Every row gives one point. Each copy is the shape, with its points in the same order, turned, moved and blurred by noise. Some copies are also mirrored. Which?
In the rows, 128 means zero.

Shape:
[[177 106 123]
 [146 171 100]
 [ 84 157 143]
 [131 141 184]
 [139 174 187]
 [ 89 159 116]
 [103  74 114]
 [ 86 152  85]
 [166  85 160]]
Copy 1, 9 rows:
[[152 161 168]
 [ 84 186 150]
 [ 72 117 126]
 [ 98  95 174]
 [ 77 117 195]
 [ 75 146 110]
 [155 127  96]
 [ 77 167  88]
 [168 113 177]]
Copy 1 is: only turned
Copy 2 (9 x 3):
[[170 140  98]
 [124 163 157]
 [ 88  95 155]
 [143  76 147]
 [152  82 181]
 [ 81 122 150]
 [102 112  67]
 [ 68 148 136]
 [177  96  88]]
Copy 2 is: only turned
Copy 3 (9 x 3):
[[169 134 126]
 [139 149  63]
 [ 74 123  89]
 [112  78 110]
 [117  69  79]
 [ 84 149  79]
 [108 165 165]
 [ 88 182  81]
 [155 106 158]]
Copy 3 is: mirrored
Copy 4, 9 rows:
[[176 161 167]
 [158 109 115]
 [ 83 123 131]
 [109 122 190]
 [110  88 186]
 [ 98 129 111]
 [116 208 136]
 [112 142  85]
 [152 175 198]]
Copy 4 is: mirrored

Shape, 7 rows:
[[136 115  95 132]
 [130 146 160 111]
 [ 63 129 111 108]
 [ 40  78 131 152]
 [188 122 122 121]
 [195 104 154 151]
 [143 109 104  63]]
Copy 1, 7 rows:
[[ 75 137 113 104]
 [132 122 162 114]
 [ 61 136 177 156]
 [ 57  99 144 215]
 [119 118 107  74]
 [146 102  83  90]
 [ 67 101 160  68]]
Copy 1 is: only turned
Copy 2, 7 rows:
[[132 134 102 144]
 [159 119 136  86]
 [103  72 143 131]
 [130  73 184 186]
 [175 158  84 113]
 [206 176 111 127]
 [151  88  64 114]]
Copy 2 is: only turned
Copy 3, 7 rows:
[[123 141 133 143]
 [127 133 131  69]
 [ 54 115 112 112]
 [ 32  97 176 123]
 [179 144 136 117]
 [186 149 181 108]
 [143  89  94 126]]
Copy 3 is: only turned
Copy 4, 7 rows:
[[147 146 116 136]
 [ 88 105 144 123]
 [104 132  64 103]
 [140  81  35 135]
 [144 139 181 139]
 [152 102 185 169]
 [144 144 143  70]]
Copy 4 is: only turned

Shape:
[[ 81 199  93 112 137 137]
 [168 111 113 156 142 176]
 [164  82 120 157  92  85]
 [188  80 125 113 172 137]
 [128  62 158 167 141 159]
 [176  47 124 119 139 140]
 [ 88 178 134 119 137 154]
 [109 204 159 107 112 137]
 [166  65 143 176 161 117]
 [166  61 122 128 105 151]
 [145  53 108  94 140 112]
 [104 195 141  79 120 120]]
Copy 1, 12 rows:
[[106 156 116 127 184 205]
 [152 179 133 149  86 123]
 [111 103  97 120  84  87]
 [166 162 139  99 103  93]
 [157 114 163 162  80  99]
 [180 130 122 103  72  90]
 [110 146 154 141 160 207]
 [ 68 144 161 123 134 207]
 [137 126 148 142  93  60]
 [157 131 109 120  61 114]
 [182 110 111  88 111 105]
 [ 84 132 147  89 154 214]]
Copy 1 is: only turned
Copy 2, 12 rows:
[[112 148  62  54 112  78]
 [100 183 111 146 115 162]
 [104 109 160 176 129 111]
 [143 186 151 147 165 157]
 [ 78 135 107 157 168 183]
 [102 171 169 159 172 161]
 [110 133  65  58 122 126]
 [133 104  88  46  97 130]
 [123 142 118 194 165 159]
 [ 77 154 168 146 144 157]
 [103 160 170 136 193 119]
 [140 114 101  34 118 105]]
Copy 2 is: mirrored
Copy 3, 12 rows:
[[144 117 111 195  69 165]
 [127 132  71 108 165 144]
 [157 135 126  44 114 111]
 [ 95  89  89  87 159 100]
 [ 87 141 124  67 168 169]
 [109  89  96  48 157 127]
 [130 125 134 185 112 171]
 [164 114 165 194 121 149]
 [ 90 152 109  61 153 108]
 [141  96 101  54 159 147]
 [103  67 110  56 116 128]
 [153  88 160 189  97 140]]
Copy 3 is: mirrored

Shape (13 x 8):
[[129  92 172 129 124 171 134 133]
 [138 107 126 105 193  67 112 130]
 [141 179 150  68  83 132 186 164]
 [158 130 115  81 104 150 192 183]
 [173 141 123  69  99 140 115 123]
 [136 126 164  79 104 131 151 142]
 [137 194 150 123 172 156 145 132]
 [141 102 143 118  73 173  90 138]
 [136  98 165 105 112 154 195 135]
 [127 106  93 127 114 153  44 125]
 [121 108 115 128  70 172 193 121]
 [174 163 157 192 163  89 183 151]
 [135 103 136 160 108  39 180 193]]
Copy 1 (13 x 8):
[[ 88 143 166 131 136 149 149 107]
 [150 108 147  93  93 110 134 198]
 [126 199 109  97 159 221 112 153]
 [121 203 129 149 160 194 141 177]
 [127 131 105 128 109 215 150 151]
 [108 151 144 100 144 194 133 147]
 [116 188 102 104  80 138  97 123]
 [111 106 133 159 149 188 151  95]
 [ 94 188 165 107 154 170 168 138]
 [126  64  95 170 121 139 151 117]
 [106 187 115 131 182 170 196 111]
 [200 213 165  97 101 111 125 124]
 [213 166 179  99 194 127 136 171]]
Copy 1 is: mirrored
Copy 2 (13 x 8):
[[ 99 123 179 136 155 112 125  75]
 [106 153  93 152  69 102  66 118]
 [117 202 186 145 105 108 191 130]
 [152 199 188 154 103 147 154  99]
 [119 193 186 134 139  98 104 153]
 [106 165 183 143 110  91 145 109]
 [105 200  94 121 157 104 153 104]
 [ 94 134 210 109 159 123 112 130]
 [141 140 184 159 128  95 160  76]
 [101 126 161  72 149 131  58 154]
 [169 116 201 126 142 119 173 115]
 [124 144  72 220 143 141 154 114]
 [118 104 131 205  53 174 152 137]]
Copy 2 is: mirrored
Copy 3, 13 rows:
[[152 137 122 160 101 118 104 129]
 [ 91  75 160 178 181 178 100 148]
 [126  54  38 126 117  96  97 173]
 [174  43  61 132 112 140 107 157]
 [147  61 118 113 158  92  79 140]
 [129  78  94 161 123  98  94 147]
 [102 120 111 100 131 143 106 205]
 [158 119 116 124 121  94  60  90]
 [155  98  87 167  99 112 142 141]
 [127 107 172 100 141 138  45  82]
 [155  90  73 116  89 115 147  92]
 [108 144  61 140 183 190 140 167]
 [104  86  36 196 161 202 110  97]]
Copy 3 is: only turned
Copy 4:
[[102  96 172 141 153  96 129 164]
 [126 142 140  63 145  75 159  79]
 [121 155 195 111 116 186  72 136]
 [145 145 194 120 142 189 131 148]
 [165  97 157  93  98 140  97 136]
 [110 123 190 104 119 132 107 144]
 [119 132 131 112 191 126  63 111]
 [147  97 155 143 104  95 116 192]
 [ 81 108 195 134 143 153 136 145]
 [174 111  95 103 114  67 136 180]
 [ 87 114 144 149 119 180 138 182]
 [ 99 169 138 174 166 123 123  47]
 [ 97 215 177 148  97 120 179  89]]
Copy 4 is: only turned

Shape:
[[182  46 106 124 172 181  54 141 128]
 [ 81 188 103 128 128 144  74 123 169]
 [135 118 118  35 106 143  53 162 152]
 [147 138 176 119  81 123 105 137 127]
 [167  67  99 106  85 140  84 186  72]
 [ 80  70 154  72 114  96  99 125 157]
 [120 173  88 110 167 149 160 139  82]
 [ 98  94 156  91 131 141 178 118 155]
 [104 131 107 129 183  68 157 124 118]
 [127 139 150 122 130 162 102 183 164]
 [ 63 126 161 194 146  97  97 137 142]
 [ 77  76 156 124 194 135  51 128 133]]
Copy 1:
[[ 88  35  84 170 182 177 125 132 181]
 [126 126 116 110  66 141 179  69 160]
 [173  73 118 107 104 220 115 125 171]
 [126 102 143 103 124 154  77  74 109]
 [168  37  80 164 147 152  73 132 111]
 [105  87 159  88  88 160 102 177 145]
 [162 164  85 130 166 116 168 118 110]
 [ 92 153 168 125 133 161 121 163 106]
 [130 147 138 109 148  63 142 156 151]
 [114 138 106 148 107 172  97  90 160]
 [ 59 125 110 106  78  71 110 101 148]
 [ 53  87  78  90 113 143 131 155 186]]
Copy 1 is: only turned
Copy 2:
[[143  58 133  81  94  70  89 143  99]
 [127 161 118 115 173 179  72  70 130]
 [132 133  65  62  71 169  98 106  98]
 [ 78 133 130 138  89 187 117 142 125]
 [140  52  79 139  70 143 143 151  85]
 [112 141  79  75  96 150 144 132 198]
 [143 180 105 171 169 119 140 130  76]
 [139 186 127 121 107 134 140 175 178]
 [121 166 124 137 165 105 194  98 147]
 [130 148 125 142  78 143  74  99 130]
 [ 84 124 134 168 155 137 109  81 202]
 [ 94 113  90  92 134  69  93 107 184]]
Copy 2 is: only turned

Shape:
[[118  86 151 163 113 104 106 156  97 172 110]
 [115 130 142 131 143 146  95 107 137  90 123]
 [ 81 111 110  92  79 137 127 155 141 121 110]
 [121  95 117  78 131  77 171 148 145 156 155]
 [ 76 103 106 146 132 139 116  86  76 115 147]
 [158 121 144  95  79 130  82 102 153 149  91]
 [168 160 165 110  89 121 165 124 163 150 170]
 [144 140 154  78 102  83 133  93 130 119  85]
 [ 96 112  90 161 140 119 161 136 143 150  97]
 [ 80 113  99  95  67  85 165 144 109 173  79]
 [107  98 138 142  99 106 166 103 150 147 116]
 [118 132  89 159 113 101 110 128 161 137 161]
 [151  82 128 101  79  61  86  85  83  78 160]
 [156 116 112 143 131 129 160 154 116 152 126]]
Copy 1, 14 rows:
[[155 122 114  86  94 141 115 139  80 154 130]
 [108 164 147 148 130 133  94  92 141 136 137]
 [ 73  93 116 116 121 126 118 133 154 162 109]
 [136 104 137  76 175  90 163 152 153 140 118]
 [112 142 106 148 167 132 116  79  77 163 106]
 [151  98 140 142  78 102 103  99 172 162 158]
 [140 129 153 142 131 117 193 146 173 141 187]
 [123 103 156 129 103  54 130 103 142 111 151]
 [120 159  71 123 132 109 125 157 126 131  96]
 [ 97  68  93 103 102  73 150 157 112 157  94]
 [119 145  84 101 120  94 157 113 134 147 140]
 [127 145  98 138 163 117 105 158 132 173 164]
 [125  66 142 110 178  97  94  63  92 142 198]
 [155 121 105 131 134 141 148 159 127 112 124]]
Copy 1 is: mirrored
Copy 2:
[[170  80 130 118 111 102 162 136 178 140 114]
 [103 136 124 127 152 152 126 123 160 104  88]
 [119 147  92  80  99 129 137 148 159  91 142]
 [166 127 133  90 147  75 134 191 104 103 147]
 [ 96 110 114  72 166  98 151  98 177 115 107]
 [127  97 105 116 103 159 139 166 111 130  72]
 [147  89 161 115 129 160 114 137  59 105 155]
 [149 140 122 101 105 123 132 143  77  94  56]
 [134 142  97 120 138 107 200 134 151 112 143]
 [170 129  95  60  65  96 185 153 125 103 135]
 [150 102 118 108 140 129 178 141 127  75 118]
 [ 72  97 119 140 133  95 154 143 131 108 155]
 [113  66 108  91 128  70  78 124 124  70  54]
 [164 109 104 125 151 100 146 123 120 151 156]]
Copy 2 is: mirrored
Copy 3:
[[110  79 169 137 105 112 124 139 131 138  60]
 [133 162 136 124 121 108 107  91 103 131 123]
 [ 66 149 127  96  93 143 114 145 130  98 110]
 [ 83  59 122 107  98 124 145 133 126  97 166]
 [101 118 122 130 143 161  98  93  63 150  91]
 [144 147 165  50  69 105 129 135 124 136 110]
 [165 111 120 125  57 136 172 159 118 126 171]
 [134 125 131  59 112  77 146 157  84 110 135]
 [103 102  98 119 141 142 150 107 152 109  81]
 [ 57  95 123  67 112 142 158 183 118 102  79]
 [114  97  96 109  83 124 153 119 107 109  92]
 [102 119 103 127 102 135 141 108 149 178 128]
 [111  90 118  82  96  86  57 149  57 187 142]
 [146  83 126 129 123 148 126 142 150 113 113]]
Copy 3 is: only turned
Copy 4, 14 rows:
[[ 64 112 158 132 136 119 101 175 128 120 144]
 [144 113 124 141 155 136 120 138 126 129  75]
 [ 82 110 107  80 110 138 166 135 117 150  94]
 [119 105 171  70 109 126 174 118 162 142 162]
 [ 69 107 129 174 173 124 162 102 137 136 102]
 [118  91 129  98  91 151  72  93 107 133  95]
 [159 157 171  91  87 101 134  92  86 136 149]
 [139  79 146  90  89 143 138  94 115  80 108]
 [ 95 156 105 140 108 150 150 144 176 115 136]
 [ 28 104 117  74  76 141 165 116 138  99 136]
 [ 98 131 155 131  76 127 155 125 145 121 119]
 [120 138  98 134 122  84 131 123 157 155 135]
 [121   7 143 149 123  89 138  92 108 140 125]
 [107 142 128 131 119 153 139 148 121 133 176]]
Copy 4 is: mirrored

Shape:
[[ 92 147 191 158 143 154 171 102 154 147 167 116]
 [169 181 133 179  97 165  96 178  86  59 121  88]
 [157  81 185  77 106 148  89 157  77 134 164 144]
 [100 126 156 143  89 114 148 125 143 124 108 154]
 [176  98 189 136 145 103 188 202 147 142 180 176]
 [ 78 147  79 166 125 181  88 152 161  93 182  75]
 [121  85 124  75 127 132 172  97  69  80 110 140]
 [ 77 131  95 139 127 117 122 188 161 100  81  95]
 [169 121 197 155 153 156 162 121 140 110 127 131]
 [ 88 111 156 169 166 115 120 197 163 153 130 164]
 [153 176  87 149 113  78 117 101 165 150  99 129]
 [135 162 104  77  91 103 152 190 126 169 142 159]
 [142 151 142  74 187 145 122 106 111  70 106 114]
 [178  81 114  68 180 129 195 133  78 137 125 153]
 [125 184 125 171 106 164 114 109 106  91  87 143]
 [ 88 166  80 112  93  75 139 194  63 164 129  89]
 [102 135 146 105  99  96 100 106  77  76 127 165]]
Copy 1, 17 rows:
[[104 137 185 101 167 141 121 163  83 187 122  80]
 [133 154  80 184  51  99 164 150  65 173 143 132]
 [167 163 174 173  85 200 111 122 112 123 129 152]
 [135 141 175 126 151 120 151 114 129 183 107 153]
 [119 122 150 191 172 191 110 194  92 138  54 150]
 [ 75 115  83 145  73  85 106 134 140 171 175  58]
 [207 137 149 127 154 157 196 121 150 107 156 115]
 [ 73 113  99 125  89 105 192 104 157 144  99 119]
 [135 175 164 163 158 122 153 151  57 132 102 104]
 [ 37 135 134 128 140 153 122 148 112 124  95 158]
 [146 157 131  83 120  48 125 127 146 156  48 134]
 [152 126  86 107 124 167 107 129 161 163  55 173]
 [160 222 119 103 116 128 186 140 119 102 134  83]
 [213 145 122 132 177 184 151 150 119  60  97 121]
 [142 168 103 118 125  62 158 115  91 188 155 144]
 [158  68  98  65  50 154 149 155 157 172  89 165]
 [160 179 168 126  96 120 165 146 158 163 159 174]]
Copy 1 is: only turned
Copy 2, 17 rows:
[[162 191 106 149 173 179  80 131 112 107 144 112]
 [131 141  96 163 105 185 219 139  80 201 170 132]
 [205  75 138 135 121 152 119  92 126 179 195  73]
 [145 144 169 104 112 172 114 155 100 131 134 106]
 [129 149 187 189 161 117 132 119 158 127 177  27]
 [108 124  58 115 179 123 125 149  56 187 139 145]
 [188  90 174 160 101 167 121  66  59 130 111 106]
 [126 126 109 111 129 144 171 158  87 163  56 102]
 [170 143 143 192 136 173 133 136 126 113 160 116]
 [137 150 149 135 166 117 107 174 162 176  94  71]
 [ 95 151 128 109  49 123 128 126 148 123 118 155]
 [115 133 166  76 122 128 161  65 148 151 141  74]
 [220 128 115 180 100 128 156  89  83 127 102 146]
 [164  85 184 197 125 136 133  29 134 119 103 100]
 [150 163 141 128  89 184 165 141  86 180 145 180]
 [ 84 141 113  81  86 168 139  55 112 212  86  62]
 [189 132 157 113  61 137 116 116  57 176 150 111]]
Copy 2 is: only turned

Shape (18 x 12):
[[140 110  96 146 123 153 127 143 151 143 146 136]
 [ 93 115 150 104 128 147 138 151 132 157 127 108]
 [145 117 125 167 107 129 118 138 149 150 150 131]
 [158 125 132 109 110 118 123 135 161 145 113 127]
 [108 111 110 100 127 134  82 139 147  70 150 133]
 [ 92 175 133 104 122 110 102 156 133 137 147  79]
 [121 119 133 106 118 155 100 152 143 146 116 100]
 [150 114 125 208 173 145 130 138 157 132 137 134]
 [128 184  97 200 112 157 112 154 148 141 104 121]
 [123 109 119 108 114 128 137 158  91 124 116 127]
 [ 62 110 143 116 129 121 142 150 124 126 127 136]
 [ 94 145 132 149 110 146 134  64 161 154 125 126]
 [147 136 127 147 116 143  90 106 129 150 135 135]
 [147 151 116 201 166 101 129 162 104 147  90 125]
 [144 155 123 108 152 109 132 106 140 144  85 118]
 [149 108 110 131 116  94  94 131 101   7 149  81]
 [155 110  99 100 126 114 117 110 133 155 141  95]
 [153 185 126 100 124 149 128 136 122 125 126 123]]
Copy 1, 18 rows:
[[119 141 134 118 142 165 118 132 140 100 150 115]
 [175 144 120 122 117 126 133 102  87  91 147 109]
 [107 115 122 120 156 158 117 117 120 104 149 141]
 [131 106 150 106 123 135 156 136 106 124 157 126]
 [ 95 190 139 133 116 146 153 118 105 151 121  96]
 [104 137 122 125 114  76 137  89  81  93 145  84]
 [145 147 133  97 142 123 153 119  97  98 140 109]
 [121 144 136 168 171 141 114 122 162  99 156 179]
 [ 95 124  82 128 176 104 151 133 162  75 144 133]
 [150 137 123 104  97 127 117 137 115 113 108 127]
 [162 154  93 150  90 127 117 105  98 128 148 112]
 [151 107 112 132 147 135 150  70 162 133 175  95]
 [113 131 137  98 147 141 146  84 145 115 140 138]
 [113 120 111 131 138  77  97 138 161  94 140 196]
 [143 114 158 117 103  86 158 123 149 123 163 135]
 [ 72 155 164 157 126 112 122 136 100 180  38 116]
 [130 125 182  89 128 126 110 115 121 124 147  98]
 [116 124 147 120 103 112 178 120 136  80 125 109]]
Copy 1 is: mirrored
Copy 2 (18 x 12):
[[119 114 105 161 143 155 141 117 124 100 103 121]
 [105 110 121 136 127 115 173 139 132 160  80 118]
 [137 100 121 170 151 134 140 146 128  97 119 118]
 [132 104 103 153 129  96 159 103 136 120 130 128]
 [149 104 127  86 105 175 147 106 136 126 127 105]
 [103  84 160 113 163 115 156 116 135 170 126  85]
 [115 103 105 140 122 124 171 121 107 149 114  97]
 [109 108 149 192 110 153 102 147 104  87 116 142]
 [ 79  95 156 182 144 129 143 119 107  69 122  62]
 [119 116  96 111 124 107 128 130 144 129  77  92]
 [108  96 138 113 108 130 163 149 168 142  69 114]
 [ 97 155 153 167 137 130 193 148 164 106 139 119]
 [142 135 124 173 138 129 144 134 134 117 142  89]
 [ 78  87 143 186 116  96  72 143 134 100 112  86]
 [ 92 131 126 157 107  82 136  97 159 134 143 115]
 [143 111 126  25 119 137  78 139 113  98 161 106]
 [115 130  83 138 158 122 131 116 145 148 144 128]
 [123 138 145 135 143  90 141  76 121 129 114  86]]
Copy 2 is: only turned
Copy 3, 18 rows:
[[113 110 112 179  94 150 112 149 124 154 112 148]
 [129 148 142 143 102 149 100 105 151 139 111 108]
 [103 122 107 186 109 143 118 146 139 116 129 147]
 [125 111 121 147  89 131 106 156 141 133 160 108]
 [164 116 123 160 171 160  97 160 103 159 123 120]
 [123 151 127 144 137 144 117 100  92 102 129  75]
 [136 105 133 152 108 158 116 119 144 136 116  90]
 [ 97 134 146 186  99 161 164 175 134 127 114 181]
 [114  97 135 202  87 157 163 102  91 105 153 154]
 [141 126 120 149 125 103 118 104 138 170 126 126]
 [157 169 157 155 129 128  89 104 144 144 119 135]
 [102 110 152 135 104 172  75 113 127  94 148 172]
 [ 85  85 132 169 131 144 111 138 133 120 136 136]
 [104 131 159 176 100  89 194 130 115 116 133 164]
 [111 111 164 109  96 117 124 141 117 130 164 121]
 [171 115  63 117 220 129 161 159 107 149 139 145]
 [100 101 105 116 105 115  96 154 119 130 113 114]
 [ 93 115 132 139 116 147 126 109 102 159 172 103]]
Copy 3 is: mirrored
